Each row of a before or after table is a point. One or more steps were done to the points. Then noise was added and the rows were shuffled. The steps act on columns, c1 being the first. What was done? A step turns or swaps two columns, mirrors them in a line or flattens them onto one, adds a multiple of one to another, or multiplies or shifts one. Angles are multiples of 10 degrees, from the lower column toward the higher: turns from -170 to 170, lines from 10 to 170 but not 90. Use the fewest steps. Two steps may share a column if one is a turn and the other turns, adds or multiplies; they go together, in the order done. Otherwise the lowest column goes first.

Before (8 x 3)
+0.04	-0.51	-0.23
+0.25	+0.16	-0.32
-0.45	+0.50	-0.12
-0.03	-0.38	-0.07
+0.14	+0.24	-0.10
-1.09	+0.00	+0.06
+0.39	+0.43	-0.19
+0.22	+0.48	+0.39
After (8 x 3)
-0.23	+0.33	+0.40
-0.85	-0.69	-0.05
+0.35	-0.03	+0.25
+0.59	-0.10	+0.04
-0.25	+0.23	+0.19
+0.37	-0.10	-0.51
-0.03	-0.68	-0.04
+0.28	-0.11	+0.00
Steps: turn c2 and c3 by -160 degrees; turn c1 and c2 by 40 degrees

Before (11 x 6)
+0.34	-0.01	+0.00	+0.34	+0.19	+0.37
+0.36	+0.04	+0.21	+0.04	+0.06	+0.25
-0.36	-0.12	-0.68	+0.20	+0.26	-0.43
+0.44	-0.21	+0.13	+0.05	+0.33	+0.12
+0.41	-0.26	+0.06	-0.07	-0.99	+0.28
-0.21	+1.04	+0.06	+0.26	-0.10	-0.69
+0.03	+0.28	+0.32	+0.11	-0.17	+0.10
+0.27	-0.19	+0.24	+0.25	-0.09	+0.39
-0.27	-0.04	+0.22	-0.58	-0.34	+0.49
-0.06	-0.20	+0.25	+0.39	+0.17	+0.22
+0.36	-0.08	+0.32	+0.38	+0.08	-1.32
After (11 x 6)
+0.44	+0.22	+0.01	+0.08	+0.64	+0.12
+0.40	+0.23	-0.03	-0.10	-0.71	+0.27
+0.37	-0.08	+0.08	+0.05	+0.40	+0.26
-0.21	-1.05	-0.03	+0.26	+0.20	-0.73
+0.03	-0.29	+0.23	+0.13	+0.13	+0.14
+0.39	+0.00	-0.12	+0.35	+0.51	+0.32
+0.26	+0.24	+0.16	+0.22	+0.25	+0.36
+0.36	+0.10	+0.19	+0.38	+0.42	-1.31
-0.25	+0.03	+0.12	-0.59	-0.04	+0.47
-0.35	+0.14	-0.83	+0.21	+0.51	-0.46
-0.04	+0.18	+0.16	+0.38	+0.44	+0.21
Steps: multiply c2 by -1; shift c3 by -0.10; shift c5 by +0.30

Before (14 x 11)
+0.22	+0.09	+0.48	-0.13	+0.88	+0.92	-0.50	-0.13	-0.27	-0.24	+0.13
-0.14	+0.11	+0.43	-0.08	-0.46	-0.01	-0.15	+0.07	-0.42	+0.20	+0.47
+0.54	+0.11	+0.05	-0.28	-0.01	+0.09	-0.14	-0.27	-0.31	+0.09	-0.27
-0.28	-0.20	-0.19	+0.03	+0.61	-0.07	-0.14	-0.20	-0.35	-2.00	+0.25
-0.02	-0.03	+0.24	+0.20	-0.35	-0.08	+0.00	-0.31	-0.37	-0.27	+0.23
-0.03	+0.32	+0.31	-0.49	-0.48	-0.11	-0.23	-0.79	-0.41	+0.22	-0.09
-0.14	-0.22	+0.27	+0.02	+0.44	-0.08	-0.08	+0.15	-0.01	+0.13	-0.23
-0.24	+0.24	+0.55	+0.07	+0.45	-0.13	-0.01	-0.12	-0.03	+0.23	+0.31
-0.19	+0.53	+0.12	+0.24	-0.28	-0.06	-0.17	-0.02	-0.36	+0.10	-0.28
-0.14	+0.34	+0.54	-1.11	-0.41	+0.16	-0.02	-0.34	-0.33	-0.32	-0.07
-0.23	-0.02	+0.34	-0.29	-0.48	+0.79	-0.40	-0.64	-0.33	-0.09	-0.16
-0.11	+0.13	+0.34	+0.09	-0.35	-0.06	-0.99	-0.05	+0.05	+0.24	+0.22
-0.23	+0.26	-0.52	+0.22	+0.06	+0.13	-0.12	+0.11	+0.44	+0.01	+0.19
-0.10	+0.16	+0.63	+0.03	-0.29	+0.42	-0.12	-0.29	+0.18	-0.90	+0.23
After (14 x 11)
-0.01	-0.05	+0.22	+0.16	-0.43	-0.16	+0.23	+0.03	-0.37	-0.27	-0.14
-0.24	-0.02	+0.33	-0.04	-0.90	+0.54	-0.48	-0.36	-0.32	-0.09	-0.20
-0.13	+0.33	+0.55	+0.30	-0.55	+0.02	-0.94	+0.00	-0.31	-0.32	+0.54
-0.22	+0.27	-0.52	+0.11	+0.07	+0.15	+0.16	+0.01	+0.43	+0.00	-0.24
-0.30	-0.19	-0.19	+0.23	+0.37	-0.13	+0.02	-0.53	-0.36	-1.99	-0.18
-0.10	+0.11	+0.35	+0.17	-0.27	-0.09	-0.36	+0.19	+0.02	+0.25	-0.94
-0.11	+0.14	+0.64	+0.21	-0.46	+0.30	+0.05	-0.14	+0.19	-0.91	-0.15
-0.04	+0.33	+0.31	+0.06	-0.82	-0.36	-0.54	-0.24	-0.41	+0.23	+0.05
-0.19	+0.52	+0.14	-0.33	-0.21	-0.09	+0.02	+0.18	-0.37	+0.09	-0.21
+0.54	+0.11	+0.05	-0.14	-0.18	-0.03	-0.39	-0.22	-0.32	+0.08	+0.06
-0.12	-0.23	+0.27	-0.22	+0.42	-0.03	-0.09	-0.14	-0.01	+0.13	-0.05
-0.14	+0.11	+0.43	+0.46	-0.27	+0.00	-0.02	+0.34	-0.42	+0.20	-0.19
-0.26	+0.24	+0.55	+0.28	+0.30	-0.17	+0.13	-0.34	-0.03	+0.24	-0.10
+0.24	+0.08	+0.48	+0.17	+0.40	+0.81	-0.31	-0.90	-0.27	-0.24	-0.40
Steps: turn c4 and c11 by -110 degrees; turn c7 and c11 by 60 degrees; turn c6 and c8 by -20 degrees; turn c5 and c8 by -40 degrees

Before (12 x 14)
-0.56	+0.35	-0.11	-0.58	-0.02	-0.79	+0.35	-0.34	+0.44	-0.22	+0.21	-0.22	-0.47	+0.05
+0.48	+0.19	-0.26	+0.03	+0.36	+0.26	+0.21	+0.00	-0.08	-0.06	+0.00	-0.54	-0.30	-0.15
-0.38	+0.01	+0.58	-0.19	-0.37	-0.39	-0.39	-0.28	+0.70	-0.07	+0.33	-0.09	-0.41	+0.53
+0.23	-0.26	-0.14	+0.27	+0.33	-0.38	-0.11	-0.12	-0.27	+0.11	+0.07	-0.63	+0.18	-0.38
+0.22	+0.22	-0.11	-0.21	+0.23	+0.28	-0.22	+0.08	-0.23	-0.18	-0.29	-0.51	+0.49	-0.64
+0.03	-0.46	-0.26	+0.13	+0.47	+0.31	-0.05	-0.17	+0.00	-0.17	-0.60	-0.29	+0.08	-0.25
-0.78	-0.16	+0.11	-0.55	-0.16	-0.18	+0.01	-0.46	+0.15	+0.09	+0.84	+0.20	-0.74	+0.12
-0.13	+0.07	-0.20	-0.08	-0.21	-0.29	+0.09	-0.14	+0.43	-0.30	+0.43	-0.11	+0.46	+0.53
+0.01	-0.23	-0.13	+0.24	+0.52	+0.31	-0.11	+0.76	-0.42	-0.51	-0.39	-0.65	+0.15	-0.29
-0.01	+0.01	-0.25	+0.60	+0.24	+0.25	-0.06	+0.35	+0.04	-0.05	-0.23	-0.14	-0.01	-0.71
-0.25	-0.38	+0.02	-0.58	-0.02	-0.21	-0.09	+0.40	+0.87	+0.08	+0.33	-0.14	-0.15	+0.12
-0.04	+0.07	+0.29	+0.05	+0.64	+0.08	+0.42	+0.10	-0.13	+0.12	-0.13	-0.24	+0.20	-0.28
After (12 x 14)
+0.10	-0.32	-0.16	+0.30	+0.18	+0.49	-0.20	+0.09	+0.33	-0.24	-0.47	-0.27	+0.50	-0.59
+0.56	+0.11	-0.25	-0.05	-0.04	-0.30	+0.09	+0.42	-1.00	-0.11	-0.16	+0.32	-0.17	+0.10
-0.03	-0.60	-0.22	-0.13	-0.18	-0.46	-0.32	-0.13	-0.37	+0.09	-0.09	+0.49	+0.40	+0.57
+0.57	-1.23	-0.50	-0.31	-0.11	-0.83	-0.26	-0.36	-0.27	+0.31	-0.23	+0.22	-0.47	+0.07
+0.05	-0.06	+0.27	-0.06	+0.57	+0.67	+0.13	+0.09	+0.12	+0.44	-0.22	-0.14	+0.23	-0.25
+0.69	+0.25	-0.33	-0.59	-0.19	-0.30	+0.09	-0.48	-0.23	-0.01	+0.28	+0.90	-0.75	+0.06
-0.35	-0.42	-0.09	+0.47	+0.33	+0.62	-0.05	+0.01	+0.20	+0.19	-0.59	+0.06	-0.34	-0.17
-0.28	+1.12	-0.17	+0.00	+0.52	+0.76	-0.22	-0.16	-0.12	-0.10	-0.34	-0.60	+0.04	-0.26
-0.62	-0.03	+0.09	-0.16	+0.24	+0.51	-0.06	+0.36	+0.01	-0.09	-0.12	-0.24	-0.03	-0.66
-0.26	+0.88	+0.06	-0.11	+0.51	+0.80	-0.58	+0.75	+0.33	-0.13	-0.59	-0.40	+0.17	-0.24
-0.36	+0.86	+0.05	+0.11	+0.38	-0.04	+0.14	-0.13	+0.14	-0.18	-0.57	+0.08	+0.22	-0.33
+0.58	-0.60	+0.32	-0.30	-0.37	-0.77	-0.08	-0.29	-0.67	-0.43	-0.11	+0.30	-0.38	+0.49
Steps: turn c1 and c4 by 110 degrees; turn c1 and c3 by -30 degrees; turn c2 and c9 by 160 degrees; multiply c2 by 2.5; add 1 times c5 to c6; swap c7 and c10; swap c11 and c12
